Each row of a before or after table is a point. The points were changed in one or more steps. Then noise was added and the rows were shuffled. The steps act on columns, c1 being the first. What was done? A step turns or swaps two columns, mirrors them in a line or flattens them onto one, adds a multiple of one to another, or multiplies or shifts one. Angles are multiples of 10 degrees, from the lower column toward the higher: turns from -170 to 170, lines from 10 to 170 but not 90. Use the fewest steps. Two steps may share a column if one is a turn and the other turns, adds or multiplies; they go together, in the order done. Otherwise the lowest column goes first.
In the rows, zero is written as 128.

Before, 12 rows:
123	127	165
104	151	128
120	149	103
120	103	46
101	143	135
90	120	167
164	78	106
86	135	156
92	126	107
121	108	125
113	144	149
86	96	116
After:
146	108	6
127	147	158
120	111	155
135	150	164
151	103	96
118	93	68
120	128	104
146	145	168
149	134	160
154	151	140
114	131	164
190	82	29
Steps: shift c1 by 30; add 1.5 times c2 to c3

Before:
133	114	78	131	154	122	113	139
112	176	156	174	147	113	139	145
123	149	156	138	170	130	131	128
68	151	112	101	124	162	134	101
117	159	84	109	145	148	144	112
88	140	144	126	146	118	158	188
102	132	112	141	150	164	148	91
78	158	127	117	125	147	114	183
159	166	157	140	98	76	152	115
140	122	100	114	127	144	138	205
After:
29	157	120	126	122	143	186	113
153	122	116	98	128	141	204	136
2	157	99	107	125	154	101	133
51	155	125	137	146	119	192	160
115	176	139	160	175	128	131	128
102	173	113	83	140	140	116	141
92	184	167	167	149	120	146	137
138	139	138	82	150	124	141	109
196	145	136	161	101	95	117	152
80	147	147	116	148	153	89	149
Steps: multiply c1 by 2; add 0.7 times c5 to c2; mirror c3 and c4 in the line at 50 degrees; multiply c6 by 0.7; swap c7 and c8

Before:
130	105	129	157	87	142	115	114	120	134	157	111	137	138
142	109	134	165	126	115	112	90	112	121	142	126	153	103
91	113	124	75	155	105	153	147	78	136	99	151	118	107
124	115	140	95	148	99	122	120	113	142	101	132	96	136
125	104	169	136	80	121	103	84	114	154	141	125	151	122
147	103	120	144	90	116	112	102	135	135	127	93	177	113
111	169	91	105	119	94	150	122	129	94	108	141	118	69
82	119	94	98	144	93	138	145	126	120	72	180	100	88
After (8 x 14):
115	179	171	142	108	131	147	123	132	101	112	141	116	64
126	137	133	187	176	97	125	119	110	142	104	129	98	141
134	103	113	87	29	127	118	114	119	132	159	116	137	140
95	141	169	155	165	93	139	148	128	124	74	181	100	92
100	131	156	208	196	109	155	146	80	136	102	155	120	103
139	125	106	72	118	105	114	93	109	120	139	125	159	101
129	121	85	135	11	110	103	82	112	157	141	128	153	120
139	114	131	98	34	102	110	106	141	144	128	102	178	113
Steps: multiply c1 by 0.7; turn c2 and c6 by 40 degrees; turn c3 and c4 by 160 degrees; multiply c4 by 1.6; multiply c5 by 2.5
